Rows are points. The last column is the point's height on a tilted bowl or saddle (a function of degree 2), plus a little noise. Along how many of its main directions does it bend up, bend down or stay straight?

Points:
[[ 3.85  0.30  0.71  2.38]
 [-1.83 -0.29  1.33 -0.49]
 [ 1.04  2.29  0.73 -0.57]
 [ 1.81  3.75  3.40  0.83]
 [-0.22  1.80  0.21 -0.98]
 [-2.78  0.27  3.04  4.91]
 [-0.25  1.08 -0.68 -1.89]
 [-0.72  1.79  0.30 -0.53]
 [ 0.87 -2.60 -1.03 -0.75]
 [-1.50 -3.02  0.86  1.27]
 [ 1.02 -4.21 -4.25  4.22]
 [ 1.04 -2.43 -2.68 -0.19]
 [ 1.35  0.65 -2.57  0.53]
 [ 1.23  2.78  0.29  1.27]
 [-0.26  1.53  2.45 -1.54]]
Directions: 2 up, 0 down, 1 straight

Points, 23 rows:
[[-0.87  0.33  2.01 -2.34  0.39]
 [-1.15  0.78 -2.56  0.08  0.99]
 [ 2.24 -2.24  0.63  1.55  3.58]
 [ 0.45 -1.59  3.05 -0.94  1.58]
 [ 4.61 -0.69 -0.79 -2.35  3.54]
 [-1.90 -0.35 -0.78 -0.47  0.12]
 [ 1.86 -2.04  2.12  2.45  4.69]
 [-0.06  2.70  1.74  2.18 -0.60]
 [-1.47 -0.98  3.64  1.84  1.34]
 [-0.60  0.39  3.57 -0.83  0.65]
 [-1.00  1.14 -2.00 -4.81  2.75]
 [ 0.47  2.31  1.76 -1.11  0.52]
 [ 1.40 -2.39 -5.15  1.66  2.43]
 [-2.88  3.36 -1.98  2.92  2.42]
 [-1.42  1.21  2.68  0.00 -0.07]
 [ 0.45 -2.18 -1.50  0.31  0.75]
 [ 1.34 -1.90  0.06  1.25  2.12]
 [-0.30  3.12 -2.87 -1.37  1.54]
 [ 0.95 -0.32 -1.97 -0.34  0.45]
 [-1.15 -0.30 -1.82  3.44  2.75]
 [ 2.29  2.31  1.57  0.29  0.58]
 [ 1.90 -0.17  0.08  2.16  1.85]
 [ 0.93  3.07 -4.12  1.35  0.28]]
Directions: 2 up, 1 down, 1 straight

Points (45 x 7):
[[ 0.24 -1.55  0.74  1.23 -0.12 -3.38  0.42]
 [ 1.26 -1.40  2.08  3.06 -4.06 -1.85 -3.57]
 [-2.51 -2.20 -3.01  0.16  2.71  0.82 -2.20]
 [-0.29 -0.44  0.02 -2.01 -0.72 -2.06 -0.03]
 [ 3.48  2.17 -1.67 -1.88  1.54 -2.63 -2.25]
 [ 0.98 -0.58  0.96 -4.35  2.42 -1.12 -0.67]
 [-1.45  0.29  0.80  1.88  1.33 -0.81 -0.90]
 [-3.00  0.99  2.46 -1.32  2.01 -0.58 -1.70]
 [-0.72  1.79 -0.83  4.14 -1.98 -0.25 -0.57]
 [ 0.17  0.25  2.10  0.41  1.43 -2.37 -1.25]
 [-1.88  1.83 -2.83  1.23  4.46  5.07  1.22]
 [-0.33 -0.92 -1.10  3.46 -2.47 -2.89 -0.24]
 [-0.50 -0.46  0.48 -2.80  1.78  0.93 -0.13]
 [ 0.92  0.06 -0.05  0.67  1.18 -0.58 -0.39]
 [-0.25 -1.30  0.15 -1.02 -0.83  0.09 -0.44]
 [-2.31 -0.07 -1.02 -4.11  4.39 -0.45 -2.67]
 [ 1.29  0.70  0.05 -0.17 -0.80  0.31 -0.95]
 [ 1.91  1.00  1.74 -1.91 -0.76  4.20 -3.12]
 [-0.69 -0.79  1.63 -0.24 -2.57  5.44 -1.86]
 [ 2.32 -0.95 -4.03  0.29 -3.30 -0.88 -2.07]
 [ 1.30  1.64 -0.11 -2.28  1.99 -1.40 -1.79]
 [-0.79  0.18  4.46  2.41  4.88  0.77 -4.74]
 [ 3.18  0.89 -1.05  0.09 -1.09 -2.37  0.16]
 [-1.51 -3.68 -0.96 -2.18  0.54  2.92 -1.50]
 [-0.71  0.63  1.11  2.08  1.95  1.28 -0.61]
 [-0.73  1.29  1.70 -2.38 -0.13 -1.61 -1.50]
 [-1.19 -0.48 -0.93  1.59  0.12 -2.27 -0.26]
 [ 1.67  3.45 -1.81  0.54 -1.40 -2.92 -1.16]
 [ 2.32 -0.95 -0.63  1.69  0.44  2.63 -2.23]
 [ 1.52  0.34  0.29 -0.20 -1.04 -2.07  0.03]
 [-0.64  0.83 -1.64  3.38  0.78  0.06 -0.52]
 [ 4.71 -2.19  3.46 -1.16  1.93  0.50 -2.65]
 [ 0.70 -1.29  1.90 -4.31  4.16 -1.46 -0.79]
 [ 1.43 -4.03  1.35 -2.79 -0.33 -0.40 -0.65]
 [ 5.07  1.50 -1.89 -0.48  3.68  0.16 -5.55]
 [-0.63 -3.43  1.47  1.09 -2.13  2.58 -3.89]
 [ 0.47  3.73  2.51 -0.24  1.60 -1.89 -4.74]
 [ 0.02 -0.95  0.82 -3.47 -1.56 -1.67 -0.69]
 [-0.02  2.79  1.80  0.53  2.59  3.32 -0.89]
 [-0.09 -0.57 -1.34  1.52 -1.30 -0.31 -0.38]
 [-2.37  4.25 -2.01 -1.69  2.10  1.75 -1.32]
 [-1.76 -0.70 -1.60  2.88  1.31 -0.18 -0.89]
 [-1.43 -2.31  1.60 -1.57 -2.72 -1.20 -2.30]
 [-2.08 -1.57 -0.04  1.08  1.37 -2.14 -1.11]
 [ 3.16 -1.89  1.86 -1.53  1.87 -1.61  0.38]]
Directions: 1 up, 4 down, 1 straight

Points (65 x 9):
[[-3.24  2.34 -0.46 -1.81  0.26  1.80 -0.91 -2.50 -0.61]
 [ 2.30 -1.17  2.36  2.56 -0.49 -0.07 -0.90  0.15 -0.46]
 [ 1.57  0.19  3.43 -4.09  0.02  0.74 -2.48  1.01  0.16]
 [ 0.17  4.51  2.43  4.21  0.45  1.27  0.93 -0.87 -5.59]
 [ 2.04 -0.68 -0.56 -4.33 -2.29 -0.04  1.87 -0.68 -1.40]
 [-1.37  0.02 -1.32 -1.38 -0.58 -4.91 -2.42  0.15 -1.28]
 [-1.74  3.20 -1.58 -1.45 -1.63  0.17  1.42 -0.45  0.93]
 [ 0.99 -1.18 -1.94 -0.86  3.02 -1.02 -2.36  0.58  1.25]
 [-1.66  2.75 -0.34 -2.92  1.86 -1.28  0.50  1.45  0.02]
 [-2.34  1.21 -0.29 -3.21  1.65 -0.78 -4.49 -1.27 -2.20]
 [-1.39  2.09 -3.66 -0.02 -3.21  1.31  3.58 -0.46  3.12]
 [ 1.26 -0.50 -0.01 -0.17  0.60 -0.96  1.18 -3.59 -0.51]
 [-0.02  0.42 -1.19  0.57 -1.53  0.61 -2.50  2.60 -0.91]
 [-0.66  2.07 -0.28  0.22 -3.91 -2.19 -1.82 -0.51 -1.83]
 [-2.30  0.94  1.67 -1.51 -2.79  0.36  0.76 -3.66  0.00]
 [-3.11 -0.79 -2.27  2.63  2.13 -0.55 -3.36  2.75 -1.31]
 [-2.90  2.09  2.44 -3.83 -0.94 -0.30 -0.39 -0.22 -2.12]
 [ 0.37 -0.63 -0.53 -0.04 -0.61  0.63  1.92 -0.21  0.15]
 [-2.74  2.21  2.48 -2.20 -0.34 -4.69  3.75 -2.41 -4.57]
 [ 1.38 -2.37  1.33  1.77  0.03 -1.35 -0.94 -1.37  0.09]
 [-2.63  0.56  0.32 -0.37 -0.65 -0.67  1.90 -4.36 -1.34]
 [-2.58  1.08 -2.16 -2.02 -0.80 -0.21 -4.94 -3.79 -3.40]
 [-1.14  1.19 -0.36  3.93  3.55 -5.53  1.86  2.77  1.18]
 [-2.08 -1.64  4.64  4.66  0.89  0.27  4.38  1.08 -5.90]
 [ 0.33  1.09 -2.20  2.24  1.95  3.32  0.44  0.65 -0.58]
 [ 0.97 -0.49 -2.03 -0.13 -0.68 -2.28  0.20  1.57  0.38]
 [ 4.11 -0.39 -0.63 -0.78 -1.44 -1.20  1.94 -0.88 -1.70]
 [-1.43 -1.61 -0.35 -2.79  0.46 -0.56 -0.06 -3.48 -0.57]
 [ 1.07  1.13 -0.62  0.54 -1.44  1.38  0.53 -2.37 -0.14]
 [ 1.79  0.88  1.27  4.71 -0.11 -1.25  0.88 -1.34 -3.96]
 [-0.54 -0.68 -1.53 -1.64 -2.91  3.80  3.01 -2.53  1.33]
 [ 0.04  0.11  0.07  2.07 -0.61 -2.29  1.85 -1.24 -1.40]
 [-1.74 -2.10  0.92 -0.94  0.71  1.06 -1.48 -2.89  0.33]
 [ 0.63 -0.71 -2.74  4.15  0.51  0.34  1.39  0.55 -1.69]
 [-2.37 -2.11  0.97 -1.50  2.65 -1.57 -0.17 -1.23 -0.30]
 [-0.89 -1.22  0.99 -4.51  0.99 -1.45  2.06  1.53 -1.15]
 [-0.80  1.81  1.01 -3.87 -0.47  1.67 -3.07 -0.43 -1.55]
 [-1.86  0.91 -0.98  0.81 -0.81 -1.53  0.85  2.90  1.20]
 [-0.95  2.26 -2.09 -0.71  1.88  2.03 -2.09 -2.31 -0.17]
 [ 2.91  0.40 -2.48 -2.68 -2.25  3.52  1.92 -0.43 -0.47]
 [-0.50 -1.32 -0.81  1.67  2.01 -1.37  1.33  1.11  0.20]
 [ 2.09  0.39  1.34 -0.87  2.16  0.46  1.75 -2.19 -0.09]
 [-2.04  0.49  1.92 -0.77  2.85  1.12 -1.92 -0.10 -0.77]
 [ 1.93  3.07  1.02  0.85  0.34 -1.33 -0.93 -2.73 -2.19]
 [ 4.50  1.91 -1.75 -2.73 -0.06  0.71 -1.14  2.49 -1.76]
 [-1.19  6.52  3.45  0.49  1.95 -1.75 -2.74 -1.15 -6.74]
 [-0.54  2.51 -1.40  0.01 -2.44 -1.68  0.63  4.79  1.09]
 [ 1.12 -3.32  1.53 -1.54  3.87  0.33 -1.11 -2.38  2.29]
 [-0.33  0.23  3.75 -1.58 -1.55 -1.58 -2.31  1.54  0.20]
 [-4.46 -1.46 -1.00 -0.71 -0.29 -0.73  2.24  2.06 -0.10]
 [-2.81 -4.69 -2.42  1.36 -0.65  0.33 -2.53  1.01 -3.40]
 [ 0.42  2.87 -1.60  2.61 -1.55 -2.22  2.61 -1.16 -1.49]
 [-0.42  0.64  0.66 -1.60  5.17  1.80  0.96 -0.06 -0.37]
 [ 0.20 -0.41  3.99  0.88 -1.98 -1.83 -0.85 -1.01  0.55]
 [ 2.47 -1.76  1.28  0.04  0.25 -0.70 -0.59  1.22  0.84]
 [ 0.10 -1.46  1.07 -0.39  2.65 -3.22  0.37  0.12  1.09]
 [-1.33 -4.07  0.19 -3.86 -2.25  0.30 -1.36  0.05 -1.14]
 [-3.64 -0.57 -3.52  0.65 -0.03 -3.04 -2.67 -0.44 -1.80]
 [-4.28 -1.60  0.41  0.54  1.81  1.57 -0.06  1.74 -1.73]
 [ 0.77 -1.32  0.28  0.00 -1.54  2.24  0.85 -2.04  0.51]
 [ 3.83 -1.43 -1.70 -2.05 -2.28 -0.04 -1.60  2.02 -2.02]
 [ 0.60 -0.62  0.86  0.95 -5.01 -3.83 -1.67  1.09 -1.90]
 [ 0.66  1.95 -3.72  3.69 -1.10  2.27  0.62  0.57 -0.55]
 [ 0.76  0.43 -1.76 -1.52  0.23 -2.88 -0.06 -0.61  0.01]
 [-3.41 -2.38 -2.29  1.29 -0.73 -0.65 -1.36 -0.74 -1.81]]
Directions: 2 up, 5 down, 1 straight
